Each row is a point. To make a cloud, some directions were put in groups of two or more. Within a group, all points are equally far from the middle, so they leave a hole (a ring in 2 directions, a hollow ball in 3). The other directions are filled evenly. Then the cloud was stretched, turned, moved and blurred a little. Count the holes, and give their numbers of directions, smallest first.
In the rows, 128 means zero.

Cloud (20 x 3):
[[131 176  87]
 [ 99 173 214]
 [123 180 152]
 [116 161  76]
 [162 178  92]
 [171 137 137]
 [121 179 157]
 [ 57 121 143]
 [ 44 123 162]
 [ 72 112 129]
 [ 77  89 180]
 [128 150 192]
 [118 182 129]
 [ 49 182 187]
 [109 106 207]
 [180 152 117]
 [ 87 145 101]
 [114 123  63]
 [195 123 107]
 [121 142 207]]
Holes: 1 (2)

Cloud (27 x 4):
[[147 206  78  55]
 [ 98 121  40  99]
 [ 51 157  41  84]
 [109  71 140 200]
 [100  80 146  97]
 [167 117 134 162]
 [100 161 140  67]
 [ 58 142 109 125]
 [125 168 184 141]
 [134 153  96 121]
 [ 66 135 103 161]
 [ 97 121  60 132]
 [124 113 129 163]
 [101 199 102 148]
 [151 144  97 112]
 [150  76  78 144]
 [140 128  53 187]
 [117 152 139 143]
 [112 187 164  68]
 [ 46 121 132 194]
 [ 91 116 117  91]
 [182 151 100  62]
 [130 140  72 186]
 [102 144  54 184]
 [126  50 111  55]
 [ 51 133 109 183]
 [162  89 122  51]]
Holes: 0

Cloud (54 x 6):
[[ 43 166 101 121 103 186]
 [115 180 164 177  84 124]
 [102 189 119 107  84 105]
 [ 79  81 116 184 181 118]
 [117  49 127 101 129 187]
 [ 89  73 147 178  90  86]
 [ 86 126 203 111 149 123]
 [145  50 165 161 146 171]
 [161  82 130  43  82 151]
 [ 71 120 185  76 127 115]
 [ 46 162  96 111  52 143]
 [ 95 161 185 175 201 123]
 [ 63 112 185 179 171 109]
 [ 96  62 103  96  39 140]
 [187 115  92 195  95 160]
 [154 127 150  45 122 124]
 [ 63 108 137 203 164 165]
 [ 99 120 212  90 129 157]
 [ 87  78 103 198  83  99]
 [ 59 152 144 180  80 158]
 [156 168 104  85 106 114]
 [108 208  96  97 120 178]
 [174  82 167 103 143 147]
 [ 84 113 208 124 115 174]
 [119 124 177 117 116  82]
 [ 86 131  80 150 115 208]
 [166 166  99 120 116 208]
 [ 94 215 130  92 107 169]
 [ 55 131 102 156  96 193]
 [ 71  89 118 168 176 116]
 [182 114 161 174  94  99]
 [ 84 126 139 177  55 107]
 [ 66 167 156 166  78 154]
 [ 45  90 102  69  50 121]
 [171 119 134 188 181 198]
 [139 136 182  49 147 176]
 [ 87 130 142 150  35 148]
 [143  96 106  53 155 177]
 [ 71  96  95 102 160 137]
 [ 70  98 194  93 118 129]
 [128 108 106 134 111 231]
 [105 126 155 161  57 101]
 [150 182 147 133  81 126]
 [148 126 177 110 139  93]
 [167 133 106 182 131 208]
 [159 155 151 134  77 111]
 [ 81 157 102 195 105  87]
 [ 97 109 126 160  43 186]
 [103 143 155 175  57 113]
 [ 62 106  81 111  27 151]
 [115 138  91 148 158  81]
 [ 49 187 153  99 105 174]
 [171 101 109  44  82 148]
 [124 149  96  56 137 109]]
Holes: 2 (2, 3)
